Each row of a before or after table is a point. The points were changed in one or more steps. Then noise was added and the rows were shuffled. The steps act on how far a point lies along the listed directions, d1 being the first. Write out the steps. A step turns or swaps two directions, mirrors them in a line or flattens them onto one, adds a multiple of one to another, or multiplies one. Angles are multiples of 10 degrees, from the lower direction toward the higher: turns from -170 to 170, lines from 10 to 170 but not 90. Use the fewest steps. Two steps may share a direction if one is a turn and the other turns, adds or multiplies; they go together, in the order done. Otherwise the lowest direction goes first.
In the rows, zero is written as 128.

Directions:
(1): [131  82]
(2): [174 131]
Before (13 x 2):
[[159 151]
 [123 156]
 [122 132]
 [186 137]
 [131 202]
 [140 152]
 [113 155]
 [156 109]
 [163 124]
 [102 145]
 [ 38  87]
 [124 155]
 [162 124]]
After (13 x 2):
[[144 160]
 [116 101]
 [106 187]
 [ 51 118]
 [103 117]
 [126 164]
 [103 110]
 [184  49]
 [104 120]
 [128 160]
 [105 137]
 [127 121]
 [101 153]]
Steps: turn d1 and d2 by 100 degrees

Directions:
(1): [122 183 141]
(2): [ 82 116 159]
(3): [160 121 174]
Before (12 x 3):
[[139 108  91]
 [164 131 172]
 [120 107 103]
 [170 112 145]
 [117  97 120]
 [116 103 133]
 [133 179 130]
 [155 170 146]
 [150 149  84]
 [ 88 175 134]
 [129  98  95]
 [155 168 107]]
After (12 x 3):
[[159 111 118]
 [ 54 146 158]
 [149 176 163]
 [118 121  78]
 [145  96 130]
 [104 173 112]
 [100 173 146]
 [151 156  57]
 [100  81 153]
 [ 37 114 177]
 [112  95 152]
 [ 77  85 158]]
Steps: turn d2 and d3 by 140 degrees; multiply d2 by 2

Directions:
(1): [162 151  85 154]
(2): [158 114 168 168]
Before (13 x 4):
[[151 134  94 146]
 [156 101 198 156]
 [ 72  99 144  62]
 [124 123 143 125]
 [166 115 149 177]
 [ 74 134 157  83]
 [117 136 125 139]
 [134 173  78 134]
 [158 138 111 146]
 [ 71 125 139  69]
 [ 89  72 197 105]
 [118 132 130 127]
 [149 120 178 153]]
After (13 x 4):
[[155 131 128 152]
 [ 66  83 160  67]
 [126 117 137 120]
 [124  91 207 124]
 [160 171  97 156]
 [119 135 128 134]
 [157 127 111 154]
 [150 103 177 162]
 [128 110 185 130]
 [ 76 146  97  69]
 [ 78 147 122  83]
 [ 79 117 102  50]
 [118 131 126 126]]
Steps: turn d1 and d2 by 30 degrees

Directions:
(1): [124  95 181 123  78 132]
(2): [126  80  96 181 122 146]
(3): [186  91 116  90 139 132]
(4): [123 104 138 139 148  56]
Before (14 x 6):
[[ 94 146 118 156 141  92]
 [ 87 178 120 161 170  86]
 [160 102 116 137 109 130]
 [121  89 161 152  74 153]
 [150  58  93 168  93 179]
 [123 118 133 134 102 169]
 [106 140 123 141 154  87]
 [ 60 180 129 165 163  84]
 [132  81 140 128 129  98]
 [ 76 179 126 139 151  82]
 [135  65 146 170 120  80]
 [112 144 105 134 169  98]
 [133 121 104 145 147 137]
 [125  61 143 172  97 157]]
After (14 x 6):
[[131 120  59 167 130 165]
 [145 137  93 160 128 129]
 [129  48 185 133  80 105]
 [ 99  92 153 158 109 106]
 [122  72 145 148  96 107]
 [108  77 146 162 115  99]
 [123  71 185 147  92 103]
 [106 120 138 155 118 135]
 [151  78  77 155 160 147]
 [149 140 111  94 134 160]
 [122  82  88 171 159 108]
 [127  72 174 113  94  93]
 [153  45  75 204 156  91]
 [180 115  91 107 153 144]]
Steps: turn d1 and d3 by 130 degrees; add 1 times d4 to d2
